Every row gives one point. Each copy is the shape, with its points in the same order, turned, moved and blurred by noise. Is it also mirrored, or only turned?

Shape (9 x 3)
[[  8  19 -17]
 [ -8 -18   9]
 [ 20   7  23]
 [ -8  19 -14]
 [ 14 -20  11]
 [-43  36  14]
 [-41 -24 -14]
 [ -6 -22  31]
 [ 20 -24  21]]
Copy 1 (9 x 3)
[[  8  37 -12]
 [ 13  -3  11]
 [ 20  33  27]
 [ -1  29 -13]
 [ 35   8  17]
 [-42  23  16]
 [-12 -27 -11]
 [ 17  -6  36]
 [ 39   4  29]]
Copy 1 is: only turned
Copy 2 (9 x 3)
[[  1  24   3]
 [ -7 -26   5]
 [-31  -3  12]
 [  9  19  16]
 [-20 -15 -11]
 [ 24   2  58]
 [ 40 -28   4]
 [-14 -41  11]
 [-26 -26  -7]]
Copy 2 is: mirrored
Copy 3 (9 x 3)
[[ -7   4 -18]
 [-19 -16  17]
 [ 13   8  23]
 [-14   8 -16]
 [  4 -25  16]
 [-46  40   1]
 [-56 -26  -7]
 [-19 -14  39]
 [ -1 -21  31]]
Copy 3 is: only turned
Copy 4 (9 x 3)
[[-14  28  -5]
 [-21 -20  -1]
 [  7  -3  21]
 [-28  24  -1]
 [  1 -17  -3]
 [-60  16  36]
 [-59 -18 -20]
 [-16 -33  16]
 [  9 -26   1]]
Copy 4 is: only turned

Shape (9 x 3)
[[ 34  31  10]
 [ 44 -10  41]
 [ 29  -7  11]
 [ 37  11  36]
 [  0 -39  40]
 [-16  17 -52]
 [ 56   4 -30]
 [ 59 -19 -37]
 [-25  53   5]]
Copy 1 (9 x 3)
[[ 29 -30 -44]
 [ 59 -31  -1]
 [ 37  -8 -16]
 [ 44 -40 -17]
 [ 29  -9  37]
 [-25  30 -49]
 [ 50  17 -58]
 [ 60  34 -46]
 [-34 -35 -38]]
Copy 1 is: mirrored
Copy 2 (9 x 3)
[[ -5  40  -8]
 [ 16  31  42]
 [  0  12  21]
 [ 16  39  24]
 [ 40 -21  33]
 [-37 -25 -47]
 [-52  23  16]
 [-56   4  32]
 [ 15  21 -52]]
Copy 2 is: mirrored

Shape (10 x 4)
[[ 27   7  44  15]
 [ 37  17  -9  -2]
 [-13   8  -6 -24]
 [  2  14  10  23]
 [  5 -17  -9 -18]
 [ 28   2  51  14]
 [ -4 -60 -19  39]
 [-19 -31 -20  35]
 [-23 -16  34  12]
 [ 41 -16 -19  25]]
Copy 1 (10 x 4)
[[ 16   7  29  42]
 [-30  19  13  15]
 [ -1  10   6 -27]
 [ 13  20  -9  23]
 [-15 -12   2 -13]
 [ 19   3  34  45]
 [ -3 -45 -58  26]
 [  8 -22 -54  14]
 [ 45  -8  -7   8]
 [-40 -13 -15  36]]
Copy 1 is: mirrored
Copy 2 (10 x 4)
[[ 32   2  20  40]
 [ 38  -6   0 -12]
 [ -3   7  31 -24]
 [ 13  23   3  12]
 [ -6 -19  16 -13]
 [ 30  -1  23  47]
 [-46 -19 -36  18]
 [-38   7 -25   6]
 [-22  14  26  32]
 [ 17 -21 -33   5]]
Copy 2 is: only turned

Shape (10 x 6)
[[-10  19  -5   5  23  17]
 [-16 -25  14 -16  11 -22]
 [  4  10  25 -46  -8   1]
 [ 16 -17   4   6  17  -7]
 [  6 -23  18   2 -30   4]
 [-16 -25   7  13 -14   9]
 [ 45  35 -14  -6   7   8]
 [ 14  -2 -30  -6 -25  -8]
 [ 19  14   4 -40  24 -28]
 [ -4   4  25 -12 -40 -15]]
Copy 1 (10 x 6)
[[  8  13  18   1  32  -3]
 [-26 -18  -5 -19   2  18]
 [ 10  -3  -7 -53  -6  -9]
 [  4  -6 -15   8   6  21]
 [ -1   0   2  -3 -38   3]
 [-14  -4  18  10 -21   3]
 [ 40  34 -30  -3  20 -10]
 [-13  24 -29   7 -11 -21]
 [  3   2 -38 -41  28  10]
 [-10  23   0 -33 -36   5]]
Copy 1 is: mirrored
Copy 2 (10 x 6)
[[ 19  10  -3  28   8  -1]
 [-19  48 -10  -5 -10  -8]
 [-23  23  36 -15   8  14]
 [  4  18  -6   2 -32  -5]
 [-21  -1  12 -22 -10 -33]
 [-18   4  -9   0  -4 -37]
 [ 49  -4  24  -8 -13  24]
 [ 19  -3  -6 -37   3  -6]
 [ 10  50  19 -17 -16  35]
 [-14  21  34 -31   7 -27]]
Copy 2 is: mirrored
Copy 3 (10 x 6)
[[-21   9 -14  13  18  17]
 [  1 -43   6   9   7  -1]
 [ -6 -18  35 -13  46   8]
 [ 11  -8  -2  14   6 -15]
 [ 16  -3  36  -4 -11   3]
 [  5 -12  14  10 -20  17]
 [ 11  37  -9 -13  46  -6]
 [ 30   3  -7 -28   6  14]
 [  3 -24  -3 -15  60 -17]
 [ -8 -11  37 -36  -2   2]]
Copy 3 is: only turned

Shape (10 x 6)
[[ -6 -10  -3  17  25 -19]
 [-45  10   2 -25 -30 -19]
 [  8  -8 -21  -8  14 -10]
 [ 29  26 -18  17 -35  13]
 [  6   7   4  10 -13   6]
 [ -6  15  -1  -9  15   7]
 [-12   9  15 -13  21  -8]
 [-33  16 -31  11  22  -8]
 [-22   6  -2  25   6  13]
 [  2   9  11  -5  18 -17]]
Copy 1 (10 x 6)
[[ -9  13  12   7  35   3]
 [-38 -39   6  -3  -3 -43]
 [  4  14  -4 -14  18  -8]
 [ -6  -5 -37   8 -27  15]
 [ -9 -10  -8   5  -6  11]
 [  5  -1  19   3  -1 -12]
 [-13   4  31   2   4 -12]
 [  8  -3   3  33  24 -32]
 [  3 -21   9  30  13   0]
 [-18  16  22  -2   6  -7]]
Copy 1 is: mirrored
Copy 2 (10 x 6)
[[  5 -20   9  18  33  -8]
 [-55  -6   4  22 -20 -17]
 [  0  -7 -19   8  19 -14]
 [ 31 -20 -31  14 -39 -24]
 [ 13 -19  -1  12 -18  -9]
 [  3   5 -13  29   2   3]
 [ -8  12  10  22   9   5]
 [-14 -25 -12  60  17  -6]
 [  2 -29   6  32   0  10]
 [  6   8   8  17  12  -9]]
Copy 2 is: only turned

Shape (13 x 8)
[[ 18 -25 -18   8 -29  14 -24  -2]
 [-40  -1   6   2 -13 -27  34 -25]
 [ 10 -10   9  12  11 -13  22 -12]
 [ 11 -16  17   3  17  19   5 -12]
 [ 21 -16   5   5  -5   1   4  32]
 [ 24  -7 -23  -2   8  26 -10  10]
 [ 16   3 -14  -2 -25  -2   5 -50]
 [ 33  -2   2  24  -2  21 -14 -39]
 [ -6  13  11 -10 -28  -1  -1 -28]
 [  9   7  -4  31 -10  -3 -19  17]
 [  8  -8  16 -20   8  -4  14 -18]
 [  4   4 -24   8  40   6  18  25]
 [ -3 -12  -2  -5 -17   6  51   7]]
Copy 1 (13 x 8)
[[ 15 -48  14  -8   8   4  -2 -36]
 [-33  11  24 -23  10 -28  11  13]
 [ 12  -1  -9 -13  30 -19   9   2]
 [ 29  -8  -2 -28  26  11  13   2]
 [ 27 -40 -17   1   3 -12  14  -2]
 [ 34 -23 -16  -2  -5  18  -5 -24]
 [-17  -4  18  -4  34  10  -3 -33]
 [ 29  -9  21  -4  45  12   2 -33]
 [-18 -17  33   1  21  10   8   1]
 [ 34 -29  17  19   7 -19  -1  -7]
 [ -5 -11  -9 -19  30   9   4  12]
 [ 37  12 -34   0 -21 -10  -5  -1]
 [-14  -7 -13 -22  -4 -14  38  -5]]
Copy 1 is: mirrored
Copy 2 (13 x 8)
[[  2 -11 -15  33 -14   6 -25 -26]
 [-17  -5  10 -15  -9 -10  49  13]
 [-13 -28   5  -7  17  -3   5  12]
 [-13 -21   2 -18  25  14 -15 -13]
 [ 14 -14   2   5   4  22 -21  17]
 [  1 -15 -15  -4  -6   9 -49 -10]
 [-33 -15  12  16 -11 -29  -1 -20]
 [-42 -22  -7  22  18  -5 -23 -27]
 [-25  14  21   9  -7 -10   8 -18]
 [ -8   7 -26  27   2  19 -13  19]
 [ -6  -9  22 -17  18  -8  -4  -3]
 [ -2 -23 -29 -34  -1  10 -28  32]
 [ -6 -28  29 -16 -22  22   7  10]]
Copy 2 is: mirrored
Copy 3 (13 x 8)
[[ 13 -45  16  13  17   7 -12   8]
 [  1   5 -60   0  -9 -17 -11 -27]
 [ 13   3  -7 -18 -14   7 -10 -25]
 [ -4  -3  12 -32   3  -5 -18  -9]
 [  8 -17  10 -14 -12  21  17  13]
 [ -2 -16  19 -12  18  37 -18  11]
 [ 23 -14 -14  11  35  -1 -25 -36]
 [  7 -13  35   1  25   0 -25 -36]
 [  9   3 -18  10  30 -18  -2 -15]
 [-11  -9  17  25 -12  14   7  -2]
 [ 19   9 -11 -27   8  -5 -11  -7]
 [-19  11  -4 -22 -15  52 -15   4]
 [  4 -20 -39 -31   4  16  15 -14]]
Copy 3 is: mirrored
Copy 4 (13 x 8)
[[  8 -12  -4   8 -21   6 -39  20]
 [-29  54  -2  40   1  -6   4 -17]
 [ -9   8 -14   8  11   8   5 -20]
 [-23  -9   0  -7  -4  20  -2 -18]
 [ 17  -9  13  -2  -3   6  10   7]
 [  9  -9  13 -21  -3  23 -31  -1]
 [ -3  22 -30   8 -21  -7 -43 -26]
 [-14  -7 -41 -17 -17  17 -32 -12]
 [-20  32 -11   1 -32 -16 -18  -7]
 [  5  13 -16 -15   2   8  -6  32]
 [-19   6   6   1  -6 -10  -2 -35]
 [  9  15  22 -17  36  32  -4 -10]
 [ 14  27  15  24 -18  16  12 -24]]
Copy 4 is: mirrored

Shape (12 x 8)
[[ 28 -28  11   9  26 -10   3 -23]
 [-17  52 -17  27  25  10  -8 -15]
 [  7   8  31  32 -10 -28   3  49]
 [-21 -24   8  45   6 -26  -7 -20]
 [-10   6  -4  10   3 -30 -23 -25]
 [-26 -14   1  28  12 -28  12   9]
 [ 44  -7 -23  12  21 -23 -16  55]
 [-17   0 -27   3  15  -1  -8   1]
 [-20  -8 -30  16  23  -9 -18 -20]
 [ 31 -12 -24   8 -40  15   4  -3]
 [-18 -23  -2   7 -27   2 -21 -18]
 [-16  23  10  21 -23 -19  11 -20]]
Copy 1 (12 x 8)
[[-11   9  22   2   4 -27  50 -14]
 [ 26 -12 -24  59  25  -1  11  -7]
 [ -7  13 -29  -9 -37  37  38   4]
 [-18  11 -37  -6  10 -28  23 -31]
 [ 21   1 -18  10  -8 -29  14 -31]
 [ -3  13 -26 -16  20   2  19 -16]
 [ 13 -29   0 -22 -22   5  60  38]
 [ 18 -10  -6   3  18 -15   3   2]
 [ 16 -12 -15   5  27 -37   8 -12]
 [-28 -44  23   8 -22  -5   2  -8]
 [-15  -1  -7   4 -17 -36 -19 -19]
 [ -4   3 -18  21  -7  11   1 -48]]
Copy 1 is: only turned
Copy 2 (12 x 8)
[[ 13   9  22  19  12  37  30 -12]
 [  9 -34 -42  52  21   9 -17  -6]
 [ 26  53 -29  12  33 -19  11  11]
 [ 48  -8   0  17  36  -2  29 -30]
 [ 29 -15  -7   5  40  21  -9 -21]
 [ 15   3 -11  16  44 -17  27 -25]
 [-12  40 -52 -11  21  35  35   6]
 [ -4 -26 -23   4  21   3  11 -15]
 [ 12 -38 -17   8  29  18  20 -27]
 [ 12  14 -15 -12 -37  10  -2 -31]
 [ 36 -20   4 -19   2  -7   3 -17]
 [ 31   3  -6  24  22 -14 -27 -30]]
Copy 2 is: only turned

Shape (13 x 9)
[[ 21  47  -2 -17   5  -1   3 -17 -35]
 [ 18 -22 -25  22  -5  42  15  -5 -11]
 [-29  42 -24  16  20  -5  12 -15  19]
 [  4   5 -23  -5  39  -4   2 -11   1]
 [ 21  29 -15 -10 -11  -7 -22 -17  13]
 [ -2 -20 -12 -22  29  26  -4  15  18]
 [ -3 -24  -9 -23   0  -1 -15   0  12]
 [ -1 -10 -18  40   0  25 -10 -17   6]
 [ 23  -8 -12 -19  -6 -11  15 -15 -25]
 [ -3  -8   4   1   4  -3  13 -19 -11]
 [  3  -9 -22   2  -3   8 -24  25  20]
 [ 23  11  53   1  23  -6  18  48   8]
 [ 22 -11   1   1   5  23  16   7  11]]
Copy 1 (13 x 9)
[[ 36  30  -4  13  24 -34  27 -18  -7]
 [ 29 -21  17  -2 -11  26  30 -48 -13]
 [  6 -26 -41  17  35 -11   5  -9  13]
 [  8 -26   4 -14  34 -23  15 -24   3]
 [ 29  10  -9  -2  -3 -28 -11 -28  21]
 [ 11 -36  13 -40  -4 -10  -2  -2   3]
 [ -5 -20  17 -15 -18 -22  -7 -21  12]
 [ 23 -26   7  15  -1  25 -12 -49   2]
 [ -1  12  22  -1   2 -26  36 -33   8]
 [  2 -13  25  15   7  -5  15 -18   8]
 [  3  -6 -10 -31 -18   3 -20 -31   5]
 [ -3  40  21 -39  27  29  -1  25   9]
 [ 19 -10  20 -24  -2  18  16 -14  12]]
Copy 1 is: mirrored
Copy 2 (13 x 9)
[[ -1 -11 -21  -2  27  -1  31 -47 -29]
 [ 18 -17 -41  18   5  20  21   8  35]
 [  7  45 -30 -10 -17  -5   5 -11 -27]
 [ 28   5 -16 -29   4  -2   9 -11   2]
 [-12   6  -2  -2  -3  -7   2 -46  10]
 [  2  -3  -7 -39   7  18   0  14  24]
 [-11 -19   7 -26 -12  -4   4   3  22]
 [ 21  -1 -30  16 -30  23   2  -5  18]
 [  6 -28  -7  -1  15 -21  41 -13   7]
 [ 10 -12  -5  -2 -10   1  33   0  -7]
 [ -9  -9 -12  -6  -3   0 -25   1  21]
 [  2  -3  34  12  51  27  -5  21 -29]
 [  7   0  -2   2  20  21  13   8  24]]
Copy 2 is: mirrored
Copy 3 (13 x 9)
[[ 20  47  15  -7   7   7  12  33 -16]
 [-26  -2   4 -10  16  16  14 -29 -21]
 [-11  20 -24  42  -7  15  32  33  19]
 [  9   5 -11   6  20  -2  32   6  18]
 [ 27  14 -10   3  -4  34 -13  19   4]
 [-12 -11  -5 -22  -1  -4  15 -15  38]
 [  3 -19 -22 -24   6   1  -7   9  17]
 [-22 -18  -3  27  15  27   6 -13  -8]
 [ 13  12 -12 -32  14  -4  13   9 -28]
 [ -3 -10  -5  -8   4  -7  22  18 -14]
 [ -4  -8 -25  -3  -4   9 -21 -19  20]
 [ 25  12  17   5 -50 -52  12 -17  -2]
 [ -3  -6   4 -18 -14   5  18 -19  -3]]
Copy 3 is: mirrored
Copy 4 (13 x 9)
[[ 19  24  23 -17   0 -17 -31 -47  -8]
 [ 38  -9 -28  23   3 -10  18 -12 -24]
 [  1   1  19  10 -25 -35   7 -25  44]
 [  3   1  -3 -11  19 -14   4 -19  26]
 [-11  13  -4  13  -9  -9 -41 -22   8]
 [ 11 -22 -18 -15   0  22  10   3  16]
 [-17  -5 -11  -5   0  13  -3  12  -3]
 [ 10 -24 -11  41   2 -23   8 -15  -7]
 [  8  35  -2 -11  15  -7  -2 -13 -22]
 [ -4   8  13   3   5  -6  18 -18 -12]
 [  8 -17  -9  13  -6   6 -19  23  10]
 [ 33   9  53  13  15  60  -2  -6  15]
 [ 25   3  -9  18   3  23  10 -12  -1]]
Copy 4 is: mirrored

Shape (15 x 11)
[[ 25  38  27  13   4 -17 -11  -9   5  21  -8]
 [-28   8   6   3  14 -19   0  24  18  -6 -12]
 [ 16   3   7 -20  17 -18  17   2  33 -23 -10]
 [-22   7 -12  40  11  13 -17   0  -4 -25  34]
 [-25  20  11  26 -19  -5   2 -60  -7  -9 -20]
 [  9  13  -7  15 -12  30  -4  -4 -13 -36  -9]
 [-29   0  21  12 -34  25  33 -19  24   2  -2]
 [ 19  16 -10   4   9 -25 -28 -20  14   2 -18]
 [ -5   9  22   4   1  -1   1  -6   0 -16  18]
 [ 22 -16   0   5 -15  11   9  -3 -29  12 -24]
 [ 14 -20  48  25   4  23 -23 -28  13 -22 -33]
 [-60  19  -3  -2  -9   0 -19  11  18  16  31]
 [-18 -15 -13  11 -15 -21  11  -2  28 -35 -36]
 [-28  -1 -28 -26   2 -27  -4  23 -27   7 -18]
 [ -8  25 -10   0   4   3  46 -26  23   7 -24]]
Copy 1 (15 x 11)
[[ -2  -1  -6  37   1 -16 -18   7  -7 -15  23]
 [-25   2  -6 -36  -1   3 -38   8  -4   0   6]
 [-32   1  29 -21 -20 -11 -15 -19 -20 -18  21]
 [ -5  -6 -52 -30  -7  23  12  -6  18 -28  23]
 [ 36 -16 -27   6 -37 -11 -41 -15  17 -32  -4]
 [ 23  19 -34 -14  -8  -5   0 -26 -17 -21  22]
 [-16  33 -28  -1 -40 -14 -20 -23  23 -12 -32]
 [  3 -22   2   9   1   3 -25  -8 -29 -34  10]
 [-11   6 -20  -8 -28   6  -5  -4   6  -5  27]
 [ 32  27  -1  -1  -5 -12  12  -1 -16   0 -15]
 [ 30  39  13  15 -22  41 -27 -12  13 -42  19]
 [-45 -15 -58 -10 -17  24 -14   2   5   7 -22]
 [  3  15   0 -46 -26  -2 -41 -10 -16 -37 -15]
 [  5 -21 -15 -46  -1   0 -13  10 -38  31 -21]
 [-18 -11   4  -7  -9 -42 -27 -39   8 -16 -12]]
Copy 1 is: mirrored
Copy 2 (15 x 11)
[[-15   3 -16 -19   6  -7  38   8 -34  14  22]
 [-35  -6   2   3   1  18   4   6  23  22  12]
 [  1   9  -7 -11  11  12   9  31  19  -6  13]
 [-41   0  18  11  24 -21 -27   8 -20  21 -23]
 [-12  25  24  13   3  24  22  -7 -38  -6 -40]
 [ -2 -14  14 -25  34   7 -14  18 -26  16 -31]
 [ 20 -19  -5  33  -8  20  18   9  -8  16 -45]
 [-13  26  -7 -14  36  12  17  -4 -22   3  25]
 [-12  -4  -5  -6  -2  -8  -5  17 -16  -1 -14]
 [ 25 -13   5 -27  21  -4  17 -30 -14  -2 -17]
 [-15 -30 -10  -1  48  15  26   2 -25 -48 -23]
 [-36  -5 -22  32 -15  19 -26 -14 -10  46  -1]
 [ -3  13   7   3  36  34  18   8  29   8 -27]
 [-14  12  10 -27 -10  24 -11 -34  26  35  11]
 [ 27  13  26  12  -5  23  27  21  -3  14   1]]
Copy 2 is: mirrored

Shape (14 x 11)
[[ 27  -8  19 -44 -18  21  -5  47  16 -29  14]
 [ 11   1   8  42   3   8  -4 -26  15  18 -14]
 [ 10   3 -10  31 -11   5  16 -28 -17  31  49]
 [-20 -18 -17  28 -21  13   6 -30 -13  14  15]
 [-15   6  -4   9   9   8  37 -41  31 -16  15]
 [-14   2   4  30  10   3  -6  17 -13  12  23]
 [  2 -11 -11  20 -11 -33   7  -6   6  12  -1]
 [  0  23 -21  47 -20   7  25  -9 -10  23  -2]
 [-16  19   4 -18   9   5  14 -19   9   4 -29]
 [ 18 -20  -4 -49  -2  27  -8  27  15  -3  -5]
 [  9  10 -24  26  23  -1  15 -19  -4  20  17]
 [ 13 -12 -20  30   0  -1  -3 -15 -21 -28  -3]
 [ 12  26   6 -49 -10   8 -36  17  23 -15  -2]
 [ 13   8  21  17   7 -11  15 -24 -23   4   0]]
Copy 1 (14 x 11)
[[ 27 -33  45 -13  30  -2   4  22 -47 -26  21]
 [-20 -24   4   7 -22 -14  -6  -4  38   6  -9]
 [-45   3  11  17   3  28   6 -31  33 -11  14]
 [-34  26   4   0   1  -4   4 -13  24  21  11]
 [ -7  21  20   5 -11 -17  -4 -32   5 -20 -37]
 [-37  -8  -8   8 -15   6   8  13  -8 -17  15]
 [  2  11  17   4 -33   9   0  10  26  -3  14]
 [-37  -6  17   0 -35  24  13 -14  17  23  -9]
 [ 27  -5  -9   6 -16  -9  -5 -17 -14  12 -23]
 [ 41 -23  14 -27  33   0  12  14 -23 -14  11]
 [-20  -2  -6  -3 -21  25   2 -18  28 -19 -12]
 [-23   7  13 -18  -9  13 -39  17  15   1  -5]
 [ 40 -38  12 -21  -3  -8 -13 -13 -39 -18  30]
 [-11 -10   5  37 -13  16 -23  -2  10   0  -9]]
Copy 1 is: mirrored
Copy 2 (14 x 11)
[[-40  -3  -2 -29   3  50  26  25 -34  34   7]
 [ 11   6  14  33   2  -1  18   4  26 -21 -10]
 [ 11  57  26  30  -3 -10  24 -27 -16  -1  -5]
 [ 31  38   7  31   7 -26  29   4 -12   8   2]
 [-32  11  15  60  12 -24  14   9 -10  17   4]
 [ 14  14  -8  12   0   0  23 -31   9  21 -14]
 [  8   7  20  12   1 -20  11 -14   6   2  37]
 [  1  42  -1  24  -7 -24  41 -23  19 -14  20]
 [-25   4 -24  19 -11 -22  -9  20   2  -4   1]
 [-22   0   2 -35  -6  13  18  44 -17  27 -11]
 [-14  34  13  14   4 -27  16 -15  15   6 -15]
 [ -1  10  13  -1  43 -23  29  -1  -1  -5   6]
 [-27  13 -16 -20  15  42 -13  40  -1  24  19]
 [ -9  10   2  17   5 -13   3 -22 -11 -27   0]]
Copy 2 is: mirrored
